Each row of a before or after table is a point. The points were changed in one or more steps. Then noise was added and the rows were shuffled. The steps act on columns, c1 being the first. Name the steps. A step turns or swaps two columns, mirrors them in a line or flattens them onto one, adds a multiple of one to another, or multiplies or shifts one. Angles are multiples of 10 degrees, from the lower column toward the higher: turns from -170 to 170, lines from 10 to 170 but not 90. Use the fewest steps. Two steps may share a column if one is a turn and the other turns, adds or multiplies; they go together, in the order done. Otherwise the lowest column goes first.
In the rows, zero is written as 128.

Before (11 x 2)
[[173 125]
 [ 95 154]
 [120 108]
 [155 151]
 [170 117]
 [150 116]
 [ 81 123]
 [169 126]
 [ 38 134]
 [154 138]
 [167 121]]
After (11 x 2)
[[ 88 136]
 [214 102]
 [ 88 141]
 [169 143]
 [ 85 133]
 [107 147]
 [170 106]
 [109 158]
 [128 106]
 [ 85 140]
 [103 125]]
Steps: mirror c1 and c2 in the line at 80 degrees

Before (12 x 4)
[[124 147 103 160]
 [145 163 102 146]
 [141 158  86 127]
 [115  45 150 152]
 [128 178 106 121]
 [135 164 182 183]
 [116 164 108 154]
 [107  74 127 117]
 [124  74 141 112]
 [155 170  94 168]
 [124 154  82 155]
 [156 148 128 128]]
After (12 x 4)
[[143  72 138 131]
 [ 85 158 100 145]
 [100 180 120 144]
 [ 97 167  84 186]
 [ 71 157 109 176]
 [ 98 168 129 173]
 [122  74 148 137]
 [103 164 101 167]
 [195 162 145 201]
 [150  49 155 173]
 [140 152 107 150]
 [ 94 147 122 181]]
Steps: multiply c3 by 1.3; turn c1 and c3 by -70 degrees; shift c4 by 20

Before (8 x 8)
[[162 151  81  95  92 140 203 134]
 [ 87  64 114  95  94 129 124  87]
 [110  71 127  81 106 197 136 131]
 [117 159  90 111 168 198 149  86]
 [120 145 127  90 125 122 161  87]
 [136 144 102  74 154 118 121 101]
 [100 145 119 105 115 155 148 171]
 [131 164 111  89  95 128 128  93]]
After (8 x 8)
[[ 86  63 104  95 101 130 124  87]
 [161 152  72  95 106 139 203 135]
 [111  71 120  82  87 197 134 130]
 [ 99 143 115 105 111 155 148 171]
 [116 159 105 112 158 197 151  87]
 [129 164 100  88 103 127 129  94]
 [119 145 126  90 127 122 163  87]
 [136 145 113  75 164 118 120 101]]
Steps: turn c3 and c5 by -20 degrees; add -0.3 times c6 to c5

Before (14 x 11)
[[142 110 187 107 126 120 153  92 153 119  95]
 [190 156 103 167 157 151 133  57 130 200 110]
 [106 114 137 187 150  66 102 112  87 178 140]
 [ 98  99 180  94 124 161 165  78 146 110  71]
 [183 114 136 164 145 163  97 124 181 168 122]
 [141 156 159 126 202  90 149 142 162 160 142]
 [102 169 144 135 118 119 110 151 155 150 163]
 [ 93 104 148 107 134 148 102 117 142 159  66]
 [ 98  64  84 151 130 151  62  86 101  87 113]
 [171 149 116 101 156  89 155 105 120 111  59]
 [100  99  83  87 119  96 104 142 162 101 144]
 [120  96 117 133 115 128 162 102 162 114 111]
 [191 103  93  89 144 170  86 138 153 162 149]
 [153 153  90 143 127 149 157 158 126 163 149]]
After (14 x 11)
[[101  86 143 143 152 119 111 118 105 146 164]
 [141  88 122 137 143  90 149 202 127 158 166]
 [ 97 204 121 136  87 151  63 129 133  81  97]
 [105 132 113 201 112  67 102 149 103 155  93]
 [183 133 113 176 123 163  98 145 151 153 176]
 [141 104  71 104  93 120 153 127 167 126 141]
 [190 123 164 190  56 152 132 157 144 182 123]
 [192 169 139 103 137 170  86 144 116 173 159]
 [171 120 150  98 104  89 155 156 190 120  98]
 [154 132 173 154 159 149 157 127 107 157 134]
 [ 92 133  97 119 117 148 102 133 191 165 121]
 [100 180 144  81 141  97 105 120 124 116 164]
 [ 99 117  69  91  78 161 165 124 187 124 127]
 [120 160 116 127 103 128 162 114 156 113 154]]
Steps: turn c2 and c3 by 140 degrees; turn c4 and c10 by -20 degrees; swap c5 and c8; turn c9 and c11 by 70 degrees

Before (8 x 18)
[[134 154 146 145 130 117 138 130  90 136 113 120 102 139 110  91  20  89]
 [127 141  95 112 122 126 129 110 110 130 148 109  99 131 134 129 152 137]
 [119 133 159 156 128 118 123 109 157 213 115 147 124 128 144 126 151 128]
 [128 135 163 125 124 131 142 111 144 153 125 117  86 103 110 116 143 123]
 [117  88 125 126 124 125 137 127 146 129 140 110 129 137 114 129 143 124]
 [118 107 156 125 118 127 141 122 114 129 115 137 126 127 169 120 146 133]
 [193 149 160 151 121 117 142 110 104 161 154 129 123 130 110 125 155 138]
 [139 153 148 157 120 126 126 138 102 130 116 137 102  86 153  82 132 131]]
After (8 x 18)
[[144 120 138 156 128 115 151 109 157 213 117 148  98 134 145 125 124 128]
 [132 127 150 125 121 148 153 111 109 130 127 109 166 126 111 129 119 156]
 [  7 133 138 123 121 154 156 111 104 161 116 129  97  82 157 126 103 158]
 [ 93 149 157 165 121 116 144 138 102 130 126 137 112 160 141  82 124 137]
 [146 101 135 163 119 115 128 122 114 129 126 137 102 136 105 120 113 143]
 [121 205 156 121 130 113  49 130  90 137 117 119 115 113 151  92 145  12]
 [119 126 174 111 124 125 139 112 144 153 132 117 101 150 135 115 108 113]
 [151  86 127 114 124 140 118 128 146 129 125 110 131 126 133 129 122 117]]
Steps: multiply c1 by 2; turn c1 and c14 by -160 degrees; turn c2 and c17 by 30 degrees; turn c7 and c17 by -110 degrees; mirror c3 and c13 in the line at 140 degrees; mirror c4 and c15 in the line at 30 degrees; swap c6 and c11; multiply c18 by 3

Before (14 x 24)
[[107 146 154 101 149 144 137 104 141 164  96 134 111  92  78 164 121 159
   89  99 173 100 207 131]
 [155 143 101 117  94 142 123 101  95 149 164 162 124 138 125 166  83 201
   52  68 224 140 153 105]
 [104 160 136 141  84 142 137 130  85 103 122 163 131 112 123 115 159 153
  112 120 130 135 143 165]
 [121 137 175  94 114  95 154  72 130 146  82 147 107 173  99 133 124 195
  102 113 130 144 155 141]
 [106 145 110 139 142 112 142  49 102 184 168 160 133  92 160 145 128 175
  103 104 132 122 120 112]
 [159 127 151  86  72 111 102 123 131  82 135 121 127  86 144 182 119 137
  153 142 120  85 111 160]
 [123 143 194 122  80 111 150  92 113 107 131 111 174  76 194 137 133 119
  147 163 172  94 173 195]
 [136  94 202 101 128 192 153  94 137 144 127 213 105 103  63 131  95 175
   96  95 117 156 117 171]
 [179 109 145 121 118 122 116 159 129 121 150 201 134 167 111 127 130 153
  111 129 134 110 132 131]
 [137  87 129  60 165 110  70 139 120 108 100 101 111 107 165 147 153  83
  181 120 198 161 117 111]
 [117 201 150  34 104  87 172 154  97 132 105 134 176  72 151 141 117 136
  122 146  60 159  95 125]
 [ 92 133 124 201 189 173 150 149 123 120 108 121  85 104 128 126  73 122
   99 150 202 123 167 128]
 [128 126 123 130 166 149 143 140 131 103 148 163  98 139 141 184 165  97
   96 126 121 100  68 165]
 [105 115 161 144  85 158 150 115 126 172 196 196 104 123  80 112  99 135
   80 126 126 154 131 176]]
After (14 x 24)
[[116 200 149  29  98  86 192 151  97 131 123 104  87  71 148 136 122 136
  101 134  60 157  93 126]
 [139  97 203  98 127 197 184 102 133 143 110 133 123 102  62 135  94 224
  170 126 111 157 120 169]
 [155 127 150  82  71 112 125 124 131  80 145 128 147  88 141 181 116 129
  113 126 123  83 111 161]
 [110 148 156 101 142 147 159 103 138 167 142  89 114  88  75 171 129 152
  167 132 175 101 206 131]
 [158 144 106 123  96 145 144  96  92 151 176 144  85 137 129 157  85 200
  194 124 231 145 156 103]
 [105 143 115 141 140 112 169  52 102 183 156 159 106  87 157 147 127 181
  145 124 136 123 126 111]
 [ 90 134 119 200 184 178 170 154 127 119 127 109 148 102 127 130  72 124
  176 125 199 124 175 126]
 [102 120 162 139  84 161 170 111 125 170 112 203 115 127  78 106  98 185
  180 117 125 158 128 177]
 [127 151 196 126  76 109 163  95 115 106 135 134 112  83 187 143 136 104
   82 136 170  92 176 196]
 [141  87 129  61 165 116  91 138 122 108 102 103 163 107 160 149 153  81
   94 130 197 158 123 111]
 [127 130 120 127 164 151 162 146 138 108  95 163 129 138 146 184 173 138
  174 126 117  97  65 167]
 [112 142 177  92 115  87 167  76 129 143 141  70 133 177  96 128 126 184
  164 123 127 136 157 143]
 [173 103 144 120 118 117 139 158 135 123 108 159 111 164 106 125 126 200
  136 127 140 111 134 131]
 [ 97 161 136 140  82 140 159 133  83 102 122 122 119 111 127 118 158 169
  136 132 137 134 145 164]]
Steps: shift c7 by 20; turn c12 and c18 by 50 degrees; turn c11 and c12 by 70 degrees; turn c13 and c19 by -140 degrees; multiply c20 by 0
